Rows are points. The points of each table are mixes of a few directions, plus a little noise. Count the directions of each table, and those that both share. Where both have some left over, give the other angles between the two spaces (their principal angles), to ten degrees, smallest first.

First (4 x 3):
[[ 31.9 -40.1  -7.2]
 [  1.7  -2.1  -0.3]
 [ -7.9   9.9   1.8]
 [-25.4  32.1   5.7]]
Second (6 x 3):
[[ -4.3   1.3 -27.4]
 [-39.5 -30.6  -4.4]
 [ 22.9  12.0  34.7]
 [-11.3  -8.2  -5.2]
 [ 13.8   8.0  17.4]
 [ 18.5  17.3 -15.4]]
Directions: first 1, second 2, shared 0; angles 90

First:
[[ 29.7   6.9 -28.3  -4.7 -16.7  -6.4   7.0 -48.0]
 [  3.9  14.8 -20.0 -13.5 -22.8   3.2   6.2 -10.6]
 [ -8.3  29.7 -21.9  16.8   2.3   3.1  -0.7  47.8]
 [ -5.9  -9.6  -5.1   1.9  17.1 -10.7  -0.5  22.6]
 [ 17.6 -32.6  49.8  18.5  11.2  11.1  -6.2 -45.5]
 [-33.8   4.5  22.8  -7.4  19.5  -6.7 -13.5  26.5]
 [ -3.2 -13.8   2.6 -11.9 -10.7   6.2   7.5   6.9]]
Second:
[[ 10.1  -2.2 -41.8  -3.3 -14.0   4.3  10.6  -8.3]
 [-13.8  28.9  17.5   4.5  -3.8  25.4   6.3  30.3]
 [ -2.6 -41.7 -40.9 -20.4  16.0 -18.1   4.2 -28.7]
 [ -3.3  20.6  -4.6   8.7 -20.7  15.9   0.1  20.5]
 [-18.5  -4.5   7.5   8.1 -16.7  -3.8 -22.9  19.1]
 [  4.6  -4.3  59.7  10.8  14.6 -22.9 -22.0  -7.1]
 [ 23.5   3.3   2.7  -8.4  24.5  -0.7  23.6 -25.7]]
Directions: first 5, second 4, shared 2; angles 40, 90

First:
[[ -1.6 -24.2  33.1 -22.5 -11.7 -18.8  -4.2  -7.2   3.9  16.4  11.0]
 [  0.1   4.4  -6.6   4.5   2.4   3.8   0.8   1.3  -0.6  -3.3  -1.9]
 [ -2.2 -34.5  47.0 -32.2 -16.5 -26.9  -6.3 -10.4   6.0  22.9  15.7]
 [  1.2  14.1 -19.5  13.5   6.4  10.8   2.6   4.2  -2.2  -9.5  -6.4]
 [ -1.8 -22.3  29.9 -20.8 -10.6 -17.0  -4.2  -6.8   3.8  14.4   9.9]
 [  3.2  52.6 -71.2  48.8  25.1  40.9   9.7  15.9  -8.4 -35.1 -23.5]
 [ -1.4 -15.3  21.1 -14.6  -7.4 -12.1  -3.2  -4.7   2.6  10.4   7.3]
 [  2.3  35.5 -47.8  32.6  16.5  27.2   6.6  11.0  -5.8 -23.4 -16.2]
 [  1.2  17.4 -24.1  16.5   8.2  13.3   2.9   5.2  -2.9 -11.8  -7.7]
 [ -1.9 -26.9  37.3 -25.4 -13.1 -21.7  -5.0  -8.1   4.3  18.5  12.6]]
Second, 8 rows:
[[ 12.1   8.3 -25.6  -5.0 -18.1 -22.7 -42.4   3.0  31.4   5.6  -5.3]
 [-12.3   4.2  20.8  19.2  -7.2  14.0  24.1   2.5  -2.3  -4.4  19.9]
 [-24.9  -4.0  13.1  -7.9  -9.6  22.2  40.1  10.5 -28.8 -14.2  14.0]
 [-10.1  -1.4  35.8  -6.1   8.6  29.6  34.2  14.8 -38.0 -10.0 -12.6]
 [ 17.3 -18.1 -31.2  25.6   4.3 -18.8 -63.7 -27.6  35.0  20.2  -4.8]
 [ -5.1  -3.9 -15.5 -33.4  18.0  -8.4  36.9  -5.2 -24.3  -6.4   2.8]
 [  9.0  -1.1  -6.6   9.0 -11.0  -3.9 -41.6   1.6  18.0   6.4 -13.0]
 [ 14.0  16.1   8.9  -0.8  14.4 -12.9  12.6  -0.3   8.2   2.9  -1.0]]
Directions: first 1, second 5, shared 0; angles 90

First:
[[ 57.8 -21.5  -3.4   5.9   0.7  36.5 -12.8 -11.3 -40.8  28.4 -16.9   6.4
  -35.1  42.1 -23.1 -32.2   9.5  29.8]
 [-22.8  10.8  14.7  14.5   4.7  -5.6   4.8 -14.9   0.0 -18.8  16.4 -29.6
  -19.3  27.9   2.0  -7.0  -6.4 -15.0]
 [ -6.7  29.0   6.0   3.0   1.5 -22.6   2.1   9.7  31.1  13.0   4.9   9.1
   26.1 -32.7   9.9  16.8   0.9 -14.4]
 [-11.2 -17.0  10.3  23.4  35.3  -0.7   1.0  10.4   7.8  34.0  12.7   8.5
   41.2 -33.2   5.4 -16.9  11.8 -24.9]
 [-23.5  14.1 -12.2 -36.2 -27.9  -1.3  12.0  -4.7  -1.6  -6.5  -4.9   3.1
    9.1 -23.7  -0.3  30.9  -2.6  19.9]
 [ 20.3   7.3 -26.9 -42.0 -39.4   4.8  -8.6  13.4   5.0 -36.3 -29.5  15.9
  -15.5  -5.6  -3.2  29.9  -3.8  36.5]
 [-11.2  -9.7  12.6  17.1  25.1  19.0  -6.8   4.6   1.8   6.0   6.8 -15.6
   13.6  -9.9  -4.0 -23.2  17.7  -8.1]
 [ -2.5 -13.0  -1.3  14.4   0.6 -30.3   7.7  -6.5  -2.9 -19.8  11.8   2.2
  -20.0  35.2  13.0   1.8 -28.7 -23.9]]
Second:
[[ -6.3  11.4  -7.9  10.0   0.7   1.5 -12.1 -37.3 -24.9 -12.3 -22.7  32.0
  -10.7   1.7  18.2   4.7  23.8   9.2]
 [ 23.1 -29.0  -6.9  -1.2  11.6   1.0  -2.5  -1.6 -13.7  -0.2  -5.6 -21.4
    0.7  -8.7   8.8  10.3  14.3 -15.2]
 [  2.6  -3.6  -7.9 -17.3  25.7  -9.4 -16.7  13.5   4.9  57.7  -4.8 -35.2
    5.7  14.5  24.2 -22.2  -8.4   4.7]
 [ -2.5 -12.6   7.1   5.0 -12.3  12.7 -41.6  21.7 -17.0  20.8   2.6 -23.3
  -15.8  -3.3   6.5  -7.6   7.6  -5.5]
 [  1.7   5.2   6.9  -5.2  -1.7  -5.9  30.6  21.5  29.5  -7.1  16.8  -3.0
   11.8  -1.9 -19.6   0.3 -27.6   0.0]
 [ 32.4 -46.5   0.8  15.8 -10.5  -7.4  12.6 -11.9 -12.8 -52.9  -0.8  -3.0
    2.8 -38.2 -15.5  43.4  10.9  -4.6]
 [ 13.2  10.9  -0.4  -6.0  13.2   3.9  36.2  25.3  17.3   4.3   5.8  -2.9
    0.8   5.0   4.1  -6.6 -20.7 -18.9]
 [ -2.8  39.9  -5.4   0.5  17.3 -20.5  30.2  -8.0  17.0  12.5 -17.3  33.6
   -0.7   5.3  23.9  -8.5 -30.9  28.4]
 [-61.1  24.3  14.3  -1.8 -43.9  24.4 -37.6 -23.5   0.4 -23.8  25.8  23.5
    6.1  25.4 -50.0 -14.4  31.0   1.6]]
Directions: first 6, second 6, shared 0; angles 50, 60, 60, 70, 70, 80

First:
[[  1.6 -22.9 -70.1  38.3  -3.3  -1.6   6.5  -8.9 -49.0   9.4 -23.2  -4.7
  -40.8  68.9 -11.6 -21.8 -29.8  36.5  51.9  15.3  -9.3  -4.2  -2.2  50.5
  -11.7  15.9 -38.5  18.3 -27.1 -59.6  29.6  22.2]
 [ -1.2  19.6  60.2 -32.9   2.9   0.7  -5.7   7.8  42.6  -8.1  20.2   3.9
   34.7 -59.6   9.7  18.8  25.7 -31.9 -44.8 -13.5   7.9   3.8   2.4 -43.4
   10.2 -13.7  33.3 -16.3  23.3  51.3 -25.3 -19.3]
 [  0.3   3.5  10.1  -5.5   0.5   0.3  -0.9   1.5   7.2  -1.4   3.4   0.6
    5.7  -9.8   1.8   3.3   4.8  -5.4  -7.2  -2.5   1.4   0.7   0.3  -7.6
    2.0  -2.1   5.6  -2.9   3.8   8.7  -4.5  -3.0]
 [  0.4 -15.8 -48.5  26.5  -2.2  -1.0   4.7  -6.5 -33.7   7.2 -16.3  -3.1
  -27.9  48.3  -7.7 -15.4 -20.9  25.4  36.2  10.2  -5.9  -3.1  -1.5  34.8
   -8.3  11.4 -26.3  12.7 -18.2 -41.1  20.5  15.2]
 [ -0.4   1.7   5.4  -3.3   0.2   0.0  -0.8   0.6   4.4  -1.3   1.6   0.6
    3.5  -5.3   0.5   1.6   2.3  -2.6  -4.2  -1.0   1.1   0.4   0.2  -3.7
    1.2  -1.0   2.8  -1.3   2.0   4.4  -2.2  -1.6]
 [ -0.3   9.9  30.4 -17.1   1.5   0.4  -2.9   4.4  21.6  -3.7   9.6   2.3
   17.6 -30.2   4.9  10.2  13.8 -16.2 -23.2  -6.3   3.5   2.1   1.0 -21.9
    5.3  -6.9  16.5  -8.2  11.5  26.8 -12.4  -9.5]
 [ -0.4   4.3  12.6  -7.0   0.4  -0.1  -1.3   2.0   8.9  -1.7   4.4   0.6
    7.9 -12.9   1.8   4.2   6.1  -6.9  -9.5  -2.5   1.6   1.2   0.5  -9.9
    2.3  -2.7   6.7  -3.1   5.0  11.1  -5.4  -4.0]
 [  0.2  -6.2 -18.9  10.1  -0.5  -0.3   1.7  -2.5 -13.0   2.2  -6.3  -1.0
  -10.8  18.4  -3.4  -5.9  -7.8   9.6  13.8   3.8  -2.4  -1.1  -0.7  13.6
   -2.9   3.6 -10.8   5.3  -7.1 -16.0   8.0   6.0]
 [ -1.4  24.4  75.5 -41.0   4.3   1.1  -7.0   9.8  52.4  -9.3  24.9   4.8
   43.6 -73.9  12.9  23.2  31.4 -39.3 -55.1 -15.6  10.1   4.6   2.5 -54.0
   12.9 -16.5  41.2 -19.8  29.5  63.7 -31.3 -23.5]
 [  0.5 -12.9 -40.1  21.9  -2.0  -1.0   4.1  -4.7 -27.9   5.0 -13.4  -2.9
  -22.7  39.3  -6.3 -12.4 -16.7  20.7  29.3   8.4  -5.2  -2.5  -1.0  28.2
   -6.8   8.9 -21.5  10.4 -14.9 -33.8  16.8  12.8]
 [  0.2  -5.7 -17.2   9.8  -1.2  -0.1   1.9  -2.4 -12.0   2.1  -5.8  -1.4
  -10.2  17.0  -3.0  -5.2  -7.3   9.3  12.7   3.8  -2.1  -1.1  -0.4  12.6
   -2.4   3.8  -9.5   4.9  -6.6 -14.5   7.3   5.3]]
Second (11 x 32):
[[-23.2  -8.9  65.6   6.0  11.6  44.7 -13.6 -13.9  31.0  23.9 -11.6  32.9
   12.0 -48.2  20.5  32.6  38.9   1.8 -65.6  16.0 -14.6 -38.0 -56.3 -43.5
   -0.2  30.7  -5.3  -6.4  11.2  -8.2  10.5  -3.7]
 [ 29.8  12.2 -86.0  -7.5 -15.0 -58.6  17.7  18.9 -41.0 -32.2  15.1 -43.0
  -15.7  63.4 -27.5 -42.8 -51.3  -2.3  86.3 -20.7  19.6  50.0  74.1  57.9
   -0.2 -40.9   7.2   7.9 -14.6  10.6 -14.3   5.2]
 [  0.9   0.3  -1.7  -0.3  -0.1  -1.3   0.1  -0.1  -0.6  -0.9   0.3  -1.4
   -0.6   1.8  -0.6  -1.2  -0.9   0.1   2.1  -0.6   0.2   1.1   1.6   1.3
    0.5  -0.7  -0.1   0.1  -0.4   0.6   0.2   0.6]
 [-13.0  -4.6  36.6   3.4   6.8  25.3  -7.7  -7.8  17.3  13.4  -6.2  18.3
    6.2 -26.7  11.2  18.4  21.3   1.5 -36.6   8.5  -8.6 -21.3 -31.4 -24.4
    0.3  17.4  -3.3  -3.5   6.1  -4.6   5.9  -2.2]
 [ 16.2   6.8 -47.6  -3.8  -8.2 -32.5  10.4  10.1 -23.0 -17.7   8.6 -24.1
   -8.6  35.0 -15.4 -24.3 -28.8  -1.3  48.4 -11.5  11.1  27.4  41.5  31.7
   -0.2 -22.6   4.1   4.1  -8.2   5.8  -7.8   3.5]
 [ 15.1   5.4 -40.9  -3.7  -7.2 -27.7   8.5   8.9 -19.2 -15.3   7.6 -20.6
   -8.0  30.1 -13.1 -20.6 -24.4  -1.0  40.9  -9.4   9.5  23.9  35.1  27.4
   -0.5 -19.5   3.3   4.0  -7.4   5.0  -6.5   2.5]
 [-12.7  -5.0  36.4   3.6   5.9  25.1  -7.5  -7.9  17.1  13.2  -6.8  19.0
    6.9 -26.7  11.4  18.8  21.3   0.4 -36.6   8.5  -7.9 -20.8 -30.7 -24.7
    0.2  17.4  -2.9  -3.4   6.0  -4.7   6.2  -2.4]
 [ -2.9  -1.3   7.6   1.1   1.7   4.7  -1.6  -1.8   3.8   3.3  -1.0   3.8
    1.5  -5.7   2.6   3.9   4.5   0.1  -8.2   1.8  -2.1  -4.9  -6.4  -5.1
   -0.1   3.9  -0.4  -1.0   1.3  -1.1   1.9  -0.4]
 [ -3.2  -0.6   7.6   0.6   1.0   5.7  -1.5  -1.2   4.0   2.9  -1.7   3.8
    1.1  -5.5   2.7   4.2   4.6   0.0  -7.8   1.9  -1.9  -4.4  -6.1  -5.5
    0.6   3.4  -0.4  -0.7   1.3  -1.0   1.6  -0.3]
 [  5.2   1.7 -15.2  -1.1  -2.9 -10.3   3.1   3.1  -7.0  -5.6   2.6  -7.1
   -3.0  10.7  -4.8  -7.2  -9.0  -0.6  15.4  -3.4   3.8   8.5  13.5   9.9
    0.1  -7.2   0.6   1.2  -2.8   1.5  -1.9   0.9]
 [-13.5  -5.4  38.7   3.1   6.8  26.1  -7.9  -8.5  18.9  14.0  -6.7  19.5
    7.4 -28.2  12.0  19.1  23.0   1.0 -38.7   8.9  -8.5 -22.2 -33.2 -25.2
    0.7  18.2  -3.3  -3.1   6.7  -5.0   6.4  -2.7]]
Directions: first 1, second 1, shared 0; angles 60
